Each row of a before or after table is a point. One or more steps were done to the points. Then noise was added and the rows were shuffled. The steps act on columns, c1 being the first. What was done? A step turns or swaps two columns, mirrors them in a line or flattens them onto one, adds a multiple of one to another, or multiplies or shifts one. Angles are multiples of 10 degrees, from the lower column toward the higher: turns from -170 to 170, lines from 10 to 170 but not 90. Use the fewest steps. Two steps may share a column if one is a turn and the other turns, adds or multiplies; they go together, in the order done. Otherwise the lowest column goes first.

Before, 11 rows:
[[  0.4  -2.2  -2.5]
 [ -1.7   0.0  -0.4]
 [ -7.6  -3.2  -2.0]
 [  3.0  -3.4  10.6]
 [ -1.2  -3.9  -1.4]
 [ -5.7  -5.1   0.2]
 [  0.0  -1.8   5.9]
 [  0.9  -1.8  -2.5]
 [  2.8  -5.3   3.6]
 [-15.6  -0.9  -2.6]
 [  2.7  -2.9   3.0]]
After (11 x 3):
[[  2.8   5.5   0.8]
 [  0.6   1.5  -3.7]
 [ -7.5   3.3   5.9]
 [  2.5   3.2   7.5]
 [  0.1   2.3  -3.6]
 [-16.0   0.0  13.4]
 [ -1.4   0.0   1.3]
 [  0.2   1.1   6.3]
 [ -0.9   4.1  -0.1]
 [  1.8   3.5   0.0]
 [ -5.4   5.8   5.4]]
Steps: add -1 times c1 to c3; multiply c2 by -1

Before, 9 rows:
[[  8.0   0.1  -7.6  -1.5   4.9  -6.9  -5.1  -5.3]
 [  2.9  -4.3 -10.0   2.0   3.5  -4.2   3.9  -1.0]
 [ -3.2   5.7  -6.9  -3.1  -3.3   3.9  -2.9  -2.4]
 [  1.0   7.6  -7.4   3.8  -0.1  -1.7   1.6  -9.2]
 [ -0.9   3.9   3.2  -1.2   3.5  -7.9  -7.2  -3.9]
 [  6.2  -0.1 -10.4   6.3   0.1   1.0  -0.3  -2.9]
 [ -1.4  -1.0  -0.9   0.9  -0.7   1.8   4.6  -8.3]
 [ -8.0  -4.0  -0.3  -1.0  -7.2  -1.8   0.1  -6.3]
 [ -0.6  -4.7  -3.7  -2.8  -8.9  -1.0   4.5   1.3]]
After (9 x 8):
[[  6.0   0.0 -10.1   6.3  -0.8  -5.2  -0.8  -2.5]
 [ -3.1   2.5  -6.9  -3.2   5.6  -1.6  -3.0  -1.4]
 [ -0.8  -5.0   3.0  -1.2   2.8 -13.6  -6.8  -2.1]
 [ -0.9   0.8  -1.1   1.0  -0.6  -3.4   4.5  -9.7]
 [ -1.1   8.7  -3.4  -2.7  -2.5  -6.7   4.1   0.1]
 [  7.8  -4.1  -8.0  -1.6  -0.3 -13.1  -5.1  -4.3]
 [  3.0  -3.0  -9.6   2.0  -5.0 -10.4   3.7  -2.5]
 [  0.7  -0.6  -7.4   3.3   7.6  -7.7   1.6 -10.1]
 [ -8.4   7.8  -0.5  -1.4  -2.7  -8.3   0.1  -6.8]]
Steps: turn c2 and c5 by 100 degrees; shift c6 by -6.0; add -0.3 times c7 to c8

Before:
[[ -4.6  -3.9  -4.3  -6.1  -5.0   2.0  -4.3   2.6   7.0   1.8   2.3]
 [ -4.3   2.9   1.7   2.5  -4.1   7.9   0.9   3.1   1.4   4.5  -3.3]
 [  0.6  -3.2   2.6  -6.6  -4.3   6.4  -1.6   0.2  -0.4   3.5   0.7]
 [  0.2 -14.8  -7.2   1.4   0.1   0.6  -2.0   0.2   1.1  -4.4   0.5]
 [ -5.5  -2.4  -2.6  -3.0  -5.4  -0.7  -2.7   5.8   3.8   1.3  -2.9]
 [ -2.3   2.7   2.0   0.2  -5.2   6.7  -2.7  17.0   3.2  -1.2   1.0]
 [ -2.8   3.4   3.9   2.2  -1.2   5.9   0.3  -0.4   5.7   1.1  -0.9]
 [ -5.0   3.1   3.4   0.7  -3.3   4.0  -2.5   7.3   0.0   2.8  -4.4]
 [ -1.1   1.3   2.0  -3.5  -2.6   0.6   2.7  -3.1   0.4   1.1   4.4]
 [ -3.7  -1.9  -4.8   2.0   0.8   2.3   1.8  -0.5   2.2   4.7   5.8]
 [ 12.8  -1.4   2.4   1.8   2.5   4.6  -1.4   4.9   0.4   3.5  -3.8]
 [ -1.1   3.9  -5.1  -0.5  -3.2   5.6   3.0  -0.9   0.8  -0.4   0.9]
 [ -3.7  -8.4  -0.4  -1.7  -5.1   2.6  10.0  -1.5   3.3   2.0  -2.7]
 [ -4.0   2.3  -3.0   1.0  21.7   5.3  -1.0  -1.9   3.3   2.8  -3.7]]
After, 14 rows:
[[ -1.9  -3.2  -2.5  -6.8  -3.0  -0.6   0.6   0.1  -0.2  -3.4   1.9]
 [  4.2  -2.1  -0.3   2.1   1.2   0.2   2.0  -0.7   2.0   6.6  -9.6]
 [  4.1   4.0   3.8  -0.5  -2.0  -0.3  -1.1  -1.0   0.8  -1.0  -5.2]
 [  1.7   3.6  -2.6   2.0  -0.4   0.0   2.5  -0.4   5.4   3.4   4.1]
 [ -2.3 -14.6   4.7   1.7   0.1  -0.1   0.9   0.1   0.8  -3.3  -6.5]
 [  3.6   1.6  -4.3  -3.3  -2.3  -0.5  -1.1  -3.0   0.2  -2.6  -2.8]
 [  0.9   2.2   4.5   0.8  21.8   3.8   3.9  -2.1   3.6   3.8   1.1]
 [ -7.7  -1.1   0.8   2.0   3.3   0.4 -10.3   4.6   0.5   5.3   6.0]
 [  2.9   2.8   0.7   2.4  -2.8  -0.3   3.1   3.2   1.3   6.8   4.4]
 [  0.0  -2.1   3.4  -3.1  -5.1  -1.3   6.6   5.9   4.0  -1.6   0.4]
 [ 13.1  -8.8   1.8  -1.3  -4.9  -0.8  -2.9  -1.4   3.3   0.4   2.3]
 [ -2.8  -4.0   1.7  -5.8  -4.3  -0.7   7.0   2.5   6.9  -4.5  -6.0]
 [ -0.4   2.8   0.2   0.8  -2.6  -0.4   6.1   7.0   0.0   3.3   6.9]
 [ -1.8   2.7  -2.6  -0.1  -3.6  -0.7   3.9  16.6   3.0  -1.0   0.6]]
Steps: multiply c7 by 1.3; turn c1 and c7 by -120 degrees; turn c3 and c11 by 140 degrees; multiply c11 by 1.3; add 1 times c4 to c10; flatten c5 and c6 onto the line at 10 degrees

Before, 13 rows:
[[  2.7  -2.4  -1.3   6.5  -0.3  -3.4  -1.9  -1.4   4.9  -3.7  -3.0   4.0
   -4.3  -2.7]
 [  3.0  -1.6  -3.2  -0.9  -1.6   2.2  -2.1  -3.5  -2.9   0.1   1.7   2.7
    0.5  -2.5]
 [  1.1  -2.3   0.1   7.0  -0.8  -3.3  -0.7  -2.6   0.8  -3.7   7.5   1.7
   -5.5  -5.1]
 [  0.5  -0.7   1.2   2.1   4.0   2.4  -1.7  -3.3   5.8  -2.2   1.8  -0.4
    0.7  -3.3]
 [  1.9   4.8   6.9   6.0   2.7   2.6  -1.6  -2.4  -2.0  -1.1  -0.9   3.4
   -4.2  -1.3]
 [ -0.1   0.0   3.9 -24.7   2.5  -0.5  -1.1   5.2  -0.6   1.4  -2.0   2.3
   -2.8  -1.4]
 [ -8.8  -0.8   5.7   4.8  -5.6  -4.5  -0.2  -2.8  -2.4  -0.8  -2.0   2.6
    0.3  -4.7]
 [  1.0  -1.6  -2.0   4.0   2.5   0.1  -0.1  -2.0  -1.4   9.7   3.1   1.8
   -2.2  -5.6]
 [  2.4   2.1   3.2  -1.3   1.4   0.9   0.3   6.0  -0.6  -3.4  -2.9  -3.3
    0.3  -3.4]
 [ -3.1   5.9  -1.9   4.7   2.6   1.8  -0.3  -0.6  -0.1  -2.6  -1.3  -0.8
   -5.4   0.3]
 [  1.0   0.2   1.1  -1.7  -3.0  -9.0  -0.9   1.2   5.5  -4.3   3.0   2.9
    1.1   5.5]
 [ -1.0  -2.0  -2.7   5.4  -1.3  -6.4 -23.1  -1.0   3.0   0.8   1.6  -4.1
   -3.2   8.8]
 [ -5.4  -1.6   2.1  -1.3   1.9   1.3  -2.3   8.0  -0.7  -3.2  -0.9   4.8
    1.2   0.9]]
After (13 x 14):
[[  2.1   4.7  -2.4   6.3  -1.5   1.8   0.8  -2.9   0.9  -6.6   0.0   4.0
   -4.6  -1.2]
 [  0.1  -1.0   1.9  -1.4  -0.5   0.7  -5.6   3.7  -7.2  -3.3  -0.6   4.9
    1.1   1.0]
 [  3.4  -1.6   1.4  -1.0  -0.4  -2.3   1.3  -5.0   1.0   2.4   0.6   3.0
    1.0  -3.0]
 [  1.5  -0.8   1.5   1.9  -1.2   3.2  -0.6   3.2   6.2  -2.5   1.0  -0.2
    0.6  -3.6]
 [  1.2  -0.1   3.3  -1.9   3.6   1.0   0.7   5.3   1.1  -3.1   1.5   2.8
    1.0   5.8]
 [  3.4  -2.5   4.0   6.5   1.2   1.0   1.5   3.7   3.9  -0.3  -0.8   4.0
   -4.9  -2.5]
 [ -4.5  -0.9  -1.9   4.2   2.0  -3.7  -7.7  -3.1   1.4  -5.2  -1.1   2.4
    0.9  -4.7]
 [  1.1  -2.3   3.1   6.8   1.5   0.6   0.6  -0.7   2.1  -1.8   2.7   1.8
   -5.1  -5.6]
 [  1.1   2.3   1.2  -1.1  -0.8   0.8   1.8   2.4  -5.5  -4.3  -1.4  -3.4
    0.3  -3.0]
 [ 19.5  -1.9   0.9   4.9   2.7   1.2 -12.5   2.3   2.3   2.6   0.6  -4.5
   -3.1   8.9]
 [  0.9  -0.1  -3.4 -25.1  -0.5   2.5  -0.4   2.2  -4.5  -2.5  -1.0   2.8
   -2.6  -1.1]
 [ -2.1   5.9   3.2   4.8  -0.6   1.5  -3.2  -0.4  -0.1  -0.4  -0.7  -0.6
   -5.1  -0.5]
 [  0.4  -1.6  -7.2   4.1  -0.7   1.9   0.4  -2.3   1.0   6.0   0.7   1.7
   -1.8  -5.9]]
Steps: turn c1 and c7 by 60 degrees; mirror c3 and c10 in the line at 120 degrees; turn c5 and c6 by 110 degrees; multiply c5 by 0.4; turn c8 and c9 by -60 degrees; multiply c11 by 0.4

Before, 11 rows:
[[  1.1   5.0  -1.4  -5.7   3.0  -2.0   0.5  -0.8  -7.1   4.7  -6.8  -2.1
    3.8  -2.3  -0.1  -3.7   0.8   3.9   5.1   3.2  -4.1  -3.1  -4.0 -12.2]
 [ -4.7   1.6   1.3   4.5   9.5  -6.9   1.2  -5.0   1.9   3.6   3.6   3.5
   -2.4   4.4  -4.7   2.2  -4.9   0.2  -4.0   0.7   2.1  -8.5   1.3  -0.1]
 [  4.1 -10.1 -12.2  -3.2  -2.0  -3.5   0.9   1.9   3.8   2.4   0.1   1.2
    3.3  13.5   1.4   0.7   8.4  -3.1   5.2  -3.9  -9.0  -2.7   2.0  -3.1]
 [  3.3  -5.3   3.5   0.4 -11.3   2.0   4.0 -11.5  -0.7  -3.6   4.6   0.5
    2.7   2.8  -0.3   2.9   2.7  -4.1  -0.9  -3.9  -2.7  10.3   5.5   2.8]
 [  4.9   1.4  -0.7   2.4   0.5   0.3  -5.2   6.5   1.1  -4.9   6.8   3.5
    3.1   0.0   8.9  -4.6  -1.0   0.4   1.7   5.3  -2.4  -0.6  -4.7  -2.6]
 [  1.0  -6.1   0.0  -4.7   0.5   8.9  -6.2   5.3   0.3   5.1  -1.6   1.5
    1.0  10.1  -2.3   2.6   0.0  -2.7   2.7  -3.5  -5.2  -0.5   3.7   1.2]
 [  0.8  -1.9   1.5  -9.7   3.6  -4.8   0.1  -3.3  -0.6   4.1  -1.7   7.6
   -2.7   7.2  -0.3   1.3   1.9  -7.5   0.9   5.7   5.6  -3.5  -2.3  -4.5]
 [ -4.7  -5.0   4.9  -2.7  -0.3   0.2   0.8   1.2  -0.5   3.7   2.5   5.1
   -3.1   2.7   3.3  -0.8   5.6   6.2   3.6  -1.7  -2.9  -1.4  -1.2   0.5]
 [  7.7   0.4   0.4   0.9  -7.8  -4.4   0.8   2.7   3.8   5.4   1.2  -1.4
    0.9   2.8  -6.6   2.7   2.6   4.3   1.8   0.5  -2.6   2.1   2.6  -2.1]
 [ -0.9   4.2   0.2  -1.8  -1.2   4.6   0.8   5.7   5.5  -3.1  -7.1   0.0
    8.5   2.5   3.5 -10.1   1.4  -3.0   0.3  -3.0   5.1  -1.8   0.2  -0.5]
 [ -3.5   2.4  -0.3  -2.3   8.2   1.9  -0.4  -2.1   2.9  -3.6  -1.1   0.6
   -3.4   6.6  -3.7   0.5   7.4  -0.2   2.1  -0.3   4.5  -1.8  -2.1  -1.4]]
After (11 x 24):
[[ -4.5  -4.9   5.0  -2.3  -0.7   0.3   0.3  -2.0  -0.6   3.7   4.7   5.0
   -3.1   2.2   3.3  -1.0   5.6   5.9   3.6   1.5  -2.8  -1.6  -0.9  -1.3]
 [  0.9  -6.2  -0.2  -5.5   0.1   9.0  -8.2  -5.5   0.3   5.0  -2.9   1.7
    0.9   8.8  -2.4   2.7   0.4  -2.5   2.7   2.3  -5.2  -0.7   3.5  -3.5]
 [ -3.9   2.7  -0.4  -2.4   8.2   2.1  -2.2  -6.7   2.9  -3.9  -2.1   1.2
   -3.5   0.3  -3.5   0.2   7.6  -0.4   2.6   0.8   4.3  -1.3  -2.1   1.2]
 [ -1.2   4.4   0.4  -1.3  -0.8   4.6   0.5  -0.4   5.8  -3.1 -14.2  -0.1
    8.4   6.4   3.3 -10.3   1.6  -2.9   0.4   2.9   5.5  -2.2   0.2  -1.6]
 [  1.1  -2.0   1.4  -9.2   3.8  -4.7  -2.3  -7.3  -0.4   4.4  -3.2   7.8
   -3.0  -0.8  -0.1   1.3   2.1  -7.7   0.7  -2.3   5.6  -3.4  -2.3   9.3]
 [ -4.4   1.2   1.4   4.3   9.4  -6.8  -1.1  -6.1   2.4   4.1   7.2   3.4
   -2.2  -3.0  -4.6   2.1  -4.9   0.2  -4.0  -0.5   2.1  -7.9   1.0   0.8]
 [  5.2   1.7  -0.9   2.1   0.1   0.6  -4.1   3.8   0.9  -4.6  13.9   3.4
    3.3   6.1   8.6  -4.5  -0.8   0.7   2.1  -3.4  -2.4  -0.6  -5.2   6.4]
 [  1.2   5.4  -1.4  -5.7   3.0  -2.0   1.3   1.8  -6.9   4.4 -13.6  -2.3
    3.9  -2.0   0.1  -3.9   0.7   3.8   5.5   3.5  -4.3  -3.1  -3.8  15.8]
 [  7.9   0.6   0.0   0.9  -7.2  -4.0   0.2  -1.8   4.2   5.7   2.3  -1.4
    1.3   3.3  -6.6   2.8   2.4   4.0   2.0   0.9  -2.8   2.2   2.5   2.8]
 [  3.4  -5.3   3.6   0.4 -11.5   2.2   1.6  -7.3  -0.7  -3.9   9.4   0.3
    2.7  -9.9   0.1   3.3   2.6  -4.3  -0.5   1.9  -2.7  10.1   5.7  -5.5]
 [  4.5 -10.4 -12.1  -3.3  -2.4  -3.7  -3.4 -11.7   3.8   2.4   0.1   1.1
    3.6   6.3   1.2   0.6   8.3  -3.3   5.5   4.7  -9.3  -2.8   1.9   1.0]]
Steps: turn c8 and c14 by 70 degrees; turn c7 and c8 by -20 degrees; multiply c11 by 2; turn c20 and c24 by 150 degrees; multiply c24 by 1.3
